Each wall is flat, endless, passes through zero and stands at right angles to its row. A trip goes straight from one point to another. Which walls does it cross, in order?

Walls:
(1): [-60  14  13]
(2): [-42  -1 -21]
(3): [-20 -39 -24]
Trips:
[51 28 -9] to [19 -2 10] -> none
[23 -1 -2] to [-51  11  11] -> 1, 2, 3
[12  4 14] to [20  0  0] -> none
[12 17 52] to [  0  19 -10] -> 2
[  0  -3 -50] to [25 -5  0] -> 2, 3

Walls:
(1): [ 21  -3  -6 -25 -17  -7   7  -7  13 -37  33   0]
(2): [ -8  10  25 -31 -11   1  -1  18  -4  13  14 -18]
(3): [-19   9 -14  39   6  11   6   5  -2  -9 -18 -18]
(4): [ -1   0 -21   3   8  33  30 -16  -2 -25 -37  10]
(5): [-28   6  -3 -24  12  15   8  40 -14  -2  -9  -9]
Trips:
[ -4  26 -18 -11  -1  -4 -23  -1 -27   5   5 -15] to [ 14 -18  16 -16  18   1 -21  30 -33  24  -5 -60] -> 3
[ -8 -34 -11   3  20   1   5 -18   5  18  -4 -14] to [ 22  -7 -12  34  27  -4 -13   5  21 -10  -4  24] -> none
[-10   0  -5   1  39   8 -13   2 -31  41  -4  15] to [ 15  17   1 -12  -2   7 -18  22  11 -16   1 -14] -> 2, 3, 1
[ -6  52  -5  -4  42 -21   3  11  31   0  -3 -19] to [  1 -25   9 -28 -51   4 -12  13 -16 -18 -32 -19] -> 1, 4, 3

Walls:
(1): [ -2 -15  -6   4 -13   0  33  28   0  -6   9  -7 -39 -11   9  -7  17  16
   9 -31  14  -6   6  14  11  15   4  20   1  11   2   2 -21   2   3  17
 -25   4 -11   5  31 -12  29   3 -27  16  -5  30]
(2): [ 28  20   6  -5 -10   9  18 -14  -5  -8   6  -7   8 -27  10  31 -34  -7
 -12 -28   3  18   3  -2   6 -24   4  10   7   6  10  -4  -6  -8  20   8
  12 -28 -14 -37 -36 -26   9 -25  12  -7  -5  19]
(3): [  9   5 -19   0 -10  -5  -4 -13  21   5   9   7 -20  -6   2   5  -6   6
   1  -3 -10  14  17 -26  24 -15   0  40  -5   0  -7  24   5   0  -1 -17
  28  15  18 -11  -3 -27   2   6 -14  -3  -4  20]
(4): [-14  13  13 -20  -3  -3   9  -6 -27  -7 -19 -41 -21 -10 -16 -36 -47  -8
 -16  -6  10   7  30 -13  14 -10 -14 -34   3  25 -27  17   5 -20  -8  18
  -3  -7   1  15 -14 -13  -3  15   0   2  27  -8]
(5): [ 16   5  -9 -11  14  -2 -15   2 -13 -22  13  -6   9  -1   6   9  22  23
 -32   8 -17  17  12 -13 -32  10   3   6  47  -2   3 -19  17 -18  -2   0
   4   4   3   2  -1 -24  -6  12  23  -1 -21  -5]
(6): [  0  -4  15  12  -4  10 -13 -25  -4  -9  15 -30  -9 -19  -8 -46 -18 -10
 -30 -23 -16  16 -11  -7  11  -8  -3  15 -13  -9  14 -19   5 -11  12  -1
 -11  -1  -5  19  17   9 -14  10   4  -2   4 -20]
Trips:
[  4 -10   7   8  43   6 -19 -20 -24  21 -28  16  12  19 -34   0  -1  -8
   6 -15  24  -9  23   3  -9 -32   0 -30  27   1  -6 -11   6  -5  32   9
  15 -12   6  23 -13  21   8   0   4  -6 -28  14] to [ 17 -20 -15   9   0  13 -14  -9   5  -5  -9  36   5 -12 -12 -47 -21  -3
 -13  -8   8 -10   4   7 -20 -12 -26 -22  -5  40 -11  -2 -29 -15  10  13
 -18   9   7 -14  22 -29   2 -19 -11  29   1  18] -> 5, 6, 1
[-34  17 -34 -23  36  34   8 -15 -14 -14  21   6   6   7 -21  11  21 -23
  17  -5 -41   8  -8  13  -1   5  -6 -24  35  16 -34  30  20  -7  -7  -2
 -11 -17   6   6  -4   7   3  -8  -9   1 -17  12] to [ -6  28 -14  -9 -20  15  13 -10  -2  20 -27   0   3 -16  27  16 -10 -35
  19 -24  -6  -4 -11   9 -24 -39 -15 -19   9 -36 -11   6 -10  17  29   8
   2  23   4   8 -14  -6   2 -14  14   9  13 -14] -> 2, 5
[ -4  34  14 -24  -2   6  16 -35   7  -1 -21 -11   1   6   6  -3 -13 -18
  10   8  13   9 -26  23  -6  -1  -6  17 -14   3   2  12  25  30  -2  23
   7   7   9  13   2  16 -20  27 -27  15 -22   4] to [ 13 -16  21   7   2 -14 -19   5  15 -13  18  31   5  10   7  26 -22   8
   9   9  -7  23 -14  10  -7   8  15   2  -7  -3 -17  -6 -19 -15  -3   7
  23  -7  27  22   5   8  -5  16 -21 -26 -10  21] -> 4, 6, 5
[ 35  15 -10 -31   5  31 -16   9   3  26   1  14  19  -2  32   9  34 -14
 -16  -4  15   0  17  -4   1  14  18  20   0  -2  34  23  -9   9  -9  36
 -12  -6   5 -15  -4  12 -24  28  16 -24  -5   8] to [-14 -11   5  -1   2  11  -6 -16   5  22  13 -12 -20  -4  20  -7 -13   5
 -10 -21  21 -24  -9  25   0  -4   6  36  10 -21  -5   9 -20 -34  -6  16
 -22  11 -60  10 -35  23   5 -44 -15 -16 -12 -16] -> 3, 1, 6, 5
[ -7   4  10 -53 -34  -1  -8  16  31  -3   5   5  11  26   4  11 -21  -5
   0  21   5  19   5  -7 -18  13  18  -6 -32  -8   2 -16  -6 -22 -20  11
  20  27   5  31   2   1   8   0  24   6  -9 -23] to [ -7  -5  32 -30 -29   4 -16  12  -7   7 -36   1  21   4  15  19  -7   9
 -18  20   1  19 -23 -42 -29  11   6  -4 -10 -18  -3  -5  19   7  -7   1
 -11   6   7   2 -13  17 -17 -12  -7  14  24   5] -> none

Walls:
(1): [ 16 -25  -6 -10  -2  29   8  31  16  25  18 -16 -33  -6  35   6  19   4
 -12 -37  27  22  29  13  -8  -4  33 -26   4   3  -3  -5  15   9  59  19
 -42  -1  11 -30  -2  16 -10  -6   6  19   4 -21]
(2): [  9  11   5  -7   8 -13 -17   3  19  -7  15  -2  16  14  10 -13  26  35
  -3  32  -6   8 -14  -8  16  12 -20 -25   2  20 -41   7   3 -32  10  27
   7  23  16  -4   0  20 -20  20  -7 -25   4  25]
(3): [-18  -8   9 -11 -10  13  17 -16  10 -24  11 -32  -9  -5   7   5  23 -34
  22 -17 -21 -14 -23  -4  12 -11   9   8  23  17  29   9   5 -19  18   0
  -9 -15   2  -8   2  25 -24  22  13  20 -12 -13]
(4): [ -3 -19   1  25  16  -8  38  26   4 -20 -35  34 -13 -21  -9 -11  10 -13
 -43  16 -13   7 -15  26  22  21 -12  -2  10  10 -11  -1   6  32 -28  -8
 -20 -54 -11  -7   0   7  -2  18  -7  -5  13  26]
(5): [ -3  17  -3  -3 -60   4  13  44   8   3   7  -6 -18  -6 -11 -34  11  -1
  32  35   6   7  -4 -16   2 -33   6 -17 -22 -16 -15  17 -20 -26 -25   7
   6   4 -15 -16  -2  -5  21  -1  37  -2   5  -8]
Trips:
[ -5 -18   8  -9  28 -18  -6 -16 -17  12 -27   2 -26  -2   0  -2  -6   3
   8   9 -28  12 -26 -19   0  -6  31  -4  29  -9  -3   8  16   4 -20   8
  21  -7  -6 -22  53  11 -38  -5   8  -4 -39 -24] to [  4  17  20   1  -7   5  -7 -11  15  -5 -17   0  45  -3 -14  28 -38  17
  -2 -18 -14  -6  31 -11  16  14  -2  35  47 -20  21  19  -1  -8  29 -28
   8  22  -3  -4 -40  -5  16  18  -6 -19 -14  14] -> 4, 3
[-30  14 -33  40 -17  21 -11  10   3  26 -11 -23 -35  14   6  -2  35 -27
 -12  39 -11  24  -9 -27  17   2  23  -1  10   7  -3 -24 -36  11  10  -5
 -27  -6 -13  -9  -9 -10   1   1  11  -7  -3 -20] to [-13  22  -3  -5 -10 -14   9   3 -24  -6  20 -12   2  29 -27  28 -40   1
  22   9  34  12 -18  17 -17 -15  14  -5 -20 -25   6 -30 -14  -5 -11 -11
 -25  -2 -22 -19  -1   8 -14 -19  39 -15   3  -4] -> 4, 3, 1
[  2 -32  -7  -3  34  48   3 -13 -32  -7 -26  -1  12   7  -9  24   0  -8
  -6   2  35  -7   6   6  -8 -12   1 -24  14  -6  44  29 -23 -24   7  -9
 -36 -15  22 -24   3   1 -28  -6  -9  29   1  32] to [-16  -8   8  34  11  15 -12  41 -16  10 -20   8   5  -1  -4  24  35  15
 -24   1  -4 -15   6  44  18  -3 -14  -6  26  14  -8  10   7  13   4  -3
  33 -14   2 -28  23  12  -8  -6 -21 -14  -1  20] -> 2, 3
[ 15 -29 -13  50  15 -24  11  31 -10   4 -18  18   5 -22  14  21   0   0
  26  42  17 -14 -12 -42 -25  18  -6 -17 -24  -5   8  -6   8 -35  -8 -17
 -12 -10   6   0  -3  21  -7  11  -5   9  -6  39] to [-39  15   6 -25   9  -4  -3  10 -54  -3 -21  22 -29  24  11 -34   7  11
  13  20   3 -16  -6   7  17  21 -13  -6  -8 -17 -10  -1  27 -25  28 -10
 -41  10 -29 -11  10  37 -29   1  12  22   4   9] -> 3, 1
[ 15 -19  12 -28  24  35  -4  15 -11   3  -4  16  25  24 -30 -19  16  17
  -6  29   3 -17 -18  16 -13  12   5  -4  14 -27 -11 -10  -2 -24 -34   7
 -12  -3 -12  -1 -23   5  43  39 -32  17  -7  -9] to [  1   1 -39 -35   2 -25 -19   7  -3   3 -50  11 -13 -34   9  -3   3  11
 -19 -14  -9  -4   5  11 -33  28  25  11   6 -14  10  -7  27  18  -1 -10
  -8   7 -22 -19  32  39 -31 -13  19   4 -53   6] -> 5, 2, 1, 3
[  0  -3  15  13 -27  13  36  12  11 -17 -20  -1  31  -4  -4 -28 -41 -14
 -14  -9 -39  11 -37   9 -10 -37 -17 -33  14 -21  40   4   8   2   8  -6
  -9  10   7  14   4   3   8  13  18 -35 -10  26] to [ -2  14  12   0   3  10   6  -5  14   3  54  -5  15 -17  -1 -33   7  -3
   4   9  38 -12 -43   8 -21 -16  22   7 -12  -4 -12  -4   2  16 -46   3
 -39  52   7   4   2  17   0  20 -12 -25   2 -23] -> 2, 4, 3
[ -8 -18 -13  -5 -12 -41  10 -38 -10  -4   9 -15 -16 -28 -23  34  11  -1
 -16  -1 -15  15  10  -5 -14  26  10  -3 -21  12  27   4 -34   6  22 -18
  -8  40  35 -19  53 -18  28 -22  23 -17 -17 -35] to [  2  42  10  -1  -2  10  -9   0 -23 -21  -5  23   8 -20   0  10  20   1
 -24  -4  -1 -34 -39 -33 -27 -12 -24  19  15   7  -4  -2   4 -13 -15  16
  -2 -26 -27  13  -1  45 -13  11 -43  10   9  -3] -> 1, 4, 2

Walls:
(1): [-14  49 -18  17  10  -6 -10 -30   7 -30  12  25  15  -1   2  -8 -27  20
 -16 -13  15  -6  22  21   1   4 -30   0  10   6 -15   5 -10  -5 -17  -7
   3  20 -19   0  -5  12  -8  -5   1   0 -19   6]
(2): [ -4   9  12  -2 -16  11 -11  18 -16 -11 -15 -28 -38 -29 -25  14 -25  18
  -7  -3  -9  -1   4  25  15   0 -23   1  10   8   2  18  14  13 -10  38
 -27 -11   3   1 -17   7  -4 -16  30  -5  20  -4]
(3): [ -2  13  -8  13   9  22  -2  11   9 -39  22  48  24  11 -46  21 -20 -11
   1 -14 -24 -12 -17 -15  11   7  34   6  28   9   8  18  -7  -2  26  -5
   0  -1   9  -1 -21  19 -34 -11 -27 -19  33  -5]
(4): [  5  -1  -3   6  -3  -1   7  21   5 -18  14  -6 -26 -15  21 -29 -15  47
  17   1  -2   2 -29  -6  -8  32  -8  34 -26   6   7  -5  -9  -7 -25  -4
  21  -1   6 -10 -12  18 -18 -14   6   1 -16 -20]
(5): [ -5  18  20  11 -21  12  35  -5  -7 -11 -14  -8 -20 -11  -5 -22  -3 -20
   7  -8  -4  -1   2  15   0  -9   9   0   4   4 -33  15 -33  -7 -36  15
   5  13 -15  -8   5  -9  -8 -25   0 -15  10   2]
(6): [ 31 -12  12 -28  -5   8  -4  35  -1 -28   2  15  -3  15  -2 -21  -5 -12
  13 -29  -1   5   9  -3 -16   1 -14  27 -25 -42   6 -19   8  -7  15   8
   8   4 -45  -1   1   2 -18 -14   1   8   8  32]
(7): [ -2 -10   8 -12  20 -46  -8  12  13 -13  -6  17  -3  -6 -20   6 -39  32
  -5  -1  13 -26   6  -7  15 -21 -10   4  33 -19   3   0  -7   5  -6 -11
  24  10  -2 -12  11 -12  15 -26   1  -1 -15  15]
Trips:
[ 20 -14  10   3 -14  -5 -15  57  22 -43   9  41  -6 -15  -3  -3   4 -18
 -11 -24   7   7  10   9 -19 -29  16  -1  10  15 -15   4  -6  27   2  -1
 -12  15  24  -3 -19  15  -6 -10 -19 -34  33  -3] to [ -4 -16  22 -19 -18  13  -5 -10  17 -34 -26   3  21 -10  15  12 -14  18
  -9  11 -13 -19   0   9  37  -1  -3  22   9   6 -12  18  -7   0  14 -17
  49  -3  -8   1 -28  -3  -1  -4   0 -11  26   6] -> 4, 1
[-29  14  -4   0 -42  17  -8 -27  19 -13  15 -19 -13  19   8  20   3   4
  -1  -1   1  14  -2  40   1  45 -13 -14  26  20  15   7 -14 -31  -2  22
   1 -31 -17 -35  -5  18  22  -6 -29 -11   2  -9] to [-38   1   7 -32  -8  -4 -10 -34   1   8 -21   6  11  -5 -17 -26 -21   7
  -8   0  17   5  -4   9  -9 -13  -3  -8 -11  -5 -16  16  -3  -5  29   8
 -11  12   3   3   9   1  18  15 -13  -6  -5   4] -> 4, 3, 7, 2
[ -3  16 -32   9  -6 -20 -17  -1  28  20 -36  18  -3   8  10  -2   9  12
   6 -23  13  -9 -10   7 -21  16  15  13 -20  17   7   3   8  33  18  16
 -30   9  13  27   0   4 -12 -16   9  10  -2  15] to [  8  14  18 -22  38  -4  -9  20   6  27 -12  25  24  19  -3  18  -6   8
  -7  21 -27   0  -7  51   4 -34 -17 -25  17  -2  -3  -2  -6  26  31  -4
 -13 -19  23 -17  -4 -10   6   8 -18   9  18 -23] -> 4, 3, 1, 7
[ 14 -16  -8  39 -29   0 -20  28 -17 -27  21  32 -11 -46  19 -11  27  -1
  -6 -11  34  11 -22  21   3 -27  15   6 -11  -4 -29 -11 -16 -11 -18  15
  -7   9   5   7  30 -10   4  10  11  11 -10  11] to [ -3  30   0   2   4 -13 -10 -28  11  28  14 -29  11 -19   4  17  12   4
   9   5  -1 -20  10 -20  26  23   5 -35  10  17  -7   0 -18  14 -19  -1
  17  -5  30  -5  -1  -2  44   0 -11  19  -1  17] -> 6, 7, 4, 5
[  2 -13  -7 -17 -17 -13  25 -11  -4  -7  -2   1  13  -1 -17  16 -19  -7
  -3  20 -22  -8  -2  23  -2  -3  -4  23  19  12  35 -10  -9  -3  -1  -1
   2  10   3  -7 -33   4 -31   2 -11  -3 -12 -28] to [ 14  -8  12   1 -18  -1  37 -17   5  22  -7   0  16   7   5   1  -5  13
  17  20  24 -40 -14  20  -4 -10   4  20 -12 -26  18 -49   2  28 -22 -13
 -28   8 -56   7  -2  -3   4 -17  32   3 -15  14] -> 5, 6, 3, 2
[  6  -8  17 -14  -1   4   1 -21 -18  31 -28 -20   7  18  24  -8  32  34
 -11  12 -13   2   3 -32 -25 -26   1  17  18  14  18 -15   2  -1  12   0
   1  20  12 -32 -18   4  14 -24   9 -22  -9   1] to [ 20   3   7  14  -3   0 -11 -26   1   2  13  -9  16   7   6  -1  10  15
 -14   8  15  -7   1 -27   6 -11  25 -14  -2 -12  -4  -7  16  -3 -15 -32
 -26  17 -20  19 -25 -14 -18  -8  -2  -6 -29  -7] -> 4, 7, 1

Walls:
(1): [-12 -11  18   8  12 -10 -23  18  24 -20   1   5 -10 -24  10 -13  13  -3
 -17  18   7  27  -8  14 -11   0   7   2  27 -15 -46 -43  -7   5  22 -17
  18 -14   0   4  -5  10 -16 -32 -22   0 -16   5]
(2): [ 17  13   8  -2  -3  10  21  10 -25   3   3  -3 -29   3 -16 -36   0  17
  15  10  -4 -25 -18  -7 -10  -6 -13  22 -15   3   3   7 -14  16  -7   8
 -18  -1   8  12  23   9  18  11  -3 -11  14  -4]
(3): [-25  -8  12 -20   7 -25  14   6   3   1   4  32 -11  20  14  11  16  21
  13  -9 -16  18  27 -21   2   0  15  17   9  12  26  -1  11 -27  19 -11
  27   7   7  14  10  24  -9  -3   6  -5  12  15]
(4): [ -1 -18  -7 -22  22  -5 -10  15  -2  13 -10  -7 -60   4   2  -8  -7 -33
  17 -18 -24 -17  29 -38   7  17  20  21   4  31  24 -13  -7  -5 -18   2
  10  10  -3  19 -11  15   2  -8   3 -17  20  -7]
(5): [-20  33 -32 -15  -8  32  20 -34   9  -6  13  19 -17 -16  -1  -1  13 -12
 -34 -10 -22 -10  11  13  -5  12  -6  11 -45 -10   4  -2  15  35 -12  -2
  43 -11 -17 -22   7  23 -29  26 -19  25  35  -2]
(6): [ -7  21   8  24   4  -4 -16  15   9  -4   5  25  15   7   5 -23 -38 -11
 -14  10  -7 -11   6   3 -49  24  -5  -5   2 -13  33   6  26  -1   7  25
 -32  13  11 -19   4  25 -44  20  18  12  -3 -15]
(7): [ -6   7  17  15  17   9 -31  -5 -26 -19  14  10  43 -28 -11 -15  23  -1
 -13  28 -41   0  25  44  38 -26  15  -7 -26 -32 -11  10  24   1   4 -23
  29   6 -42 -26  -3   7 -10  10  22  18  22  -6]
(8): [ -5 -17   9  11 -11   1  24   8 -14   2 -21 -25 -15  20  -2 -22 -16 -24
   0   5 -10  23 -23  -9 -14  16  -3 -20  -7 -13  24   9 -23  16  -9  41
 -20  14   9  -5  -5   6 -29  -2 -28  -5  -5  18]
Trips:
[-26  23  23 -37   8 -14  -6  20  11   3  11 -26  17  19   6  -6  -9  19
 -11  -8  14 -19   8  -3  19 -19  14   3  -2  33  -4 -42 -20   7 -23  16
  35 -17   6   6  17  -4 -24 -16  10   4  24 -20] to [ -1  38  19  20  -2  19  25  -3  37   9  18 -21   1 -57   8   6  10   7
  18 -13 -22  15  12  36 -12  18  -7 -19   2   8 -38 -32  18  12  12  -2
  17 -12  -7  -8  21  -6  -1   3  28   7   0  27] -> 7, 4, 3
[ -4  -1  -5 -10   3 -42   5  13 -18  20 -19  -7 -38   5   3 -20  -1 -12
  -1 -18  27 -15  21 -21  10 -12 -47  -2  37  41  20  10  15  -1   4   6
  -2 -24  20 -20 -43  27 -14  13  19  30  27 -12] to [  6  22 -41  -5 -23 -46  -4  12 -25  -7  14  11 -11  14 -44 -15 -18 -18
  -2   7  -5 -13  19  13  13  23 -20  -7 -14  17   3   0  -3  23  11  -8
 -20   6   9   4 -13   8 -19 -11  15 -12  -2  15] -> 5, 3
[ -4   8   7 -16 -12  -9  -6  28   4   7  -1 -19  17   8  19 -13  -4 -28
 -13  -2   2   3 -13   3   2  13  39 -18  -5  39  -8  -3  -3   1  -1  17
  30 -16  10  -5  -9  21  10  12 -20   5  12 -37] to [  0 -23  12 -14  10   7   8 -20  12   0 -20  29 -17  17 -16 -24  26 -13
  -3  12 -26 -15 -15 -47 -25  13   4   0  30  31   7  -4 -23  14  23 -11
  28  10  -4 -37 -17  12  24  -7  12   0 -20  -8] -> 3, 6, 2, 5
[ -3  -8  22  22   1  11   8   1  -2  17 -20 -18  13 -28  -3 -14  -2   8
  -5  -4  -1   7   8  -8  -4   3 -21  22  -3   3  23  33 -22  -6  11  35
   7 -29 -38  -6   3 -14   3  -2  15 -14   5  -9] to [  7 -13  16  16 -45 -26   6  -6  -5 -10 -30  -5 -17 -20   6  -8   9   6
  24  22  -3 -33   0  12  -2 -18  -9  15  20   5   2  -5  15   9  -4  18
 -25 -13  44  18   1   3 -10  32  45 -23  15   3] -> 7, 4
[-13   3   0  -5  19  10   3  10   1  -2  -9  10  10 -13  -9  -9  15   5
  -5  -3 -13  52  19   2   0  -1 -18 -24  12  10  16  -8   5 -15  23 -15
  -1  10  32   1 -12 -28 -22   3   5  16  -9  16] to [  1 -24  18  -7  22   6 -28  17  -4  17  -8   0  -9 -12 -35   4   9  23
 -11  -3  -1  -4  11  35  37  -1  13  23 -32  -7 -10  11  20 -12   8   6
 -16   7 -29 -20 -10  -3  10   6  -7  34  10 -23] -> 8, 6, 5, 3, 1
